Rows are points. Each copy is the shape, with its points in the same order, turned, moved and blurred by noise. Say if it was mirrored as well.
In the rows, 128 means zero.

Shape (7 x 2):
[[113 152]
 [155 104]
 [129  42]
 [105 148]
 [191  60]
 [135 140]
 [154 148]]
Copy 1 (7 x 2):
[[120 131]
 [166  88]
 [151  23]
 [111 122]
 [214  51]
 [140 122]
 [162 131]]
Copy 1 is: only turned
Copy 2 (7 x 2):
[[124 157]
 [ 96  97]
 [139  48]
 [132 154]
 [ 73  47]
 [106 138]
 [ 87 140]]
Copy 2 is: mirrored
Copy 3 (7 x 2):
[[142 157]
 [135  97]
 [ 70  72]
 [131 162]
 [120  41]
 [144 140]
 [169 128]]
Copy 3 is: only turned

Shape (6 x 3):
[[132  64  12]
 [134 154 145]
 [ 92 156 116]
 [152 105 133]
 [134  63 129]
 [145  80 122]]
Copy 1 (6 x 3):
[[186 163  13]
 [108 113 142]
 [ 99 153 128]
 [165 128 127]
 [190 156 128]
 [189 143 126]]
Copy 1 is: mirrored
Copy 2 (6 x 3):
[[155  45   7]
 [117 106 153]
 [ 79  97 124]
 [155 122 119]
 [155 141  83]
 [162 125  93]]
Copy 2 is: mirrored
Copy 3 (6 x 3):
[[173  73  45]
 [113 157 166]
 [ 98 112 158]
 [126 167 115]
 [116 171  69]
 [138 162  91]]
Copy 3 is: mirrored

Shape (7 x 4):
[[178 141 120 219]
 [159 108 143  96]
 [ 70 118 107 111]
 [ 96 109 155 102]
 [ 81  86 129 202]
 [149  79 123  93]
 [203 171 119  91]]
Copy 1 (7 x 4):
[[162 141  71 209]
 [138  67 119 117]
 [ 93 136 170 111]
 [103 110 132  84]
 [ 65 163  97 162]
 [116  53 130 126]
 [219  66 129 135]]
Copy 1 is: mirrored
Copy 2 (7 x 4):
[[103 161 179 220]
 [130 173 153  93]
 [111 141  70 115]
 [129 125 115  92]
 [ 60  96 122 161]
 [102 178 141  81]
 [172 230 157 132]]
Copy 2 is: mirrored

Shape (10 x 6):
[[143 117 185 129 173  74]
 [ 89  96 136 119  93 200]
 [195 139 173 116 106 138]
 [110  87 112 154 158 175]
 [ 71  98 115 180  92 148]
 [114  79  92 150 161 113]
 [140 183  66 143 146 163]
 [192 154 225 156 174 186]
 [130 180 158 186  77 136]
 [101 131 141 103 111  36]]
Copy 1 (10 x 6):
[[145 175 128 107 154  83]
 [139  94 155 217 118 163]
 [169 171 131 112  96 170]
 [173  78 135 173 164 131]
 [142  86  90 214 123 118]
 [140  84  96 144 188 117]
 [161  32 129  98  92 137]
 [248 173 187 119 104 124]
 [173 123  91 156  42 114]
 [ 65 158  91 119 121  90]]
Copy 1 is: mirrored
Copy 2 (10 x 6):
[[ 97 148 194 119 130  99]
 [120  76  69 126  88 177]
 [182 100 162 145 164 127]
 [127 120  86 124  66 105]
 [ 95 124  82 185  68 156]
 [ 91 117 110 147  88  67]
 [171 160  51 146 150  94]
 [220 146 182  64 117 149]
 [162 158 135 193 130 184]
 [ 41 128 165 172 174 114]]
Copy 2 is: mirrored
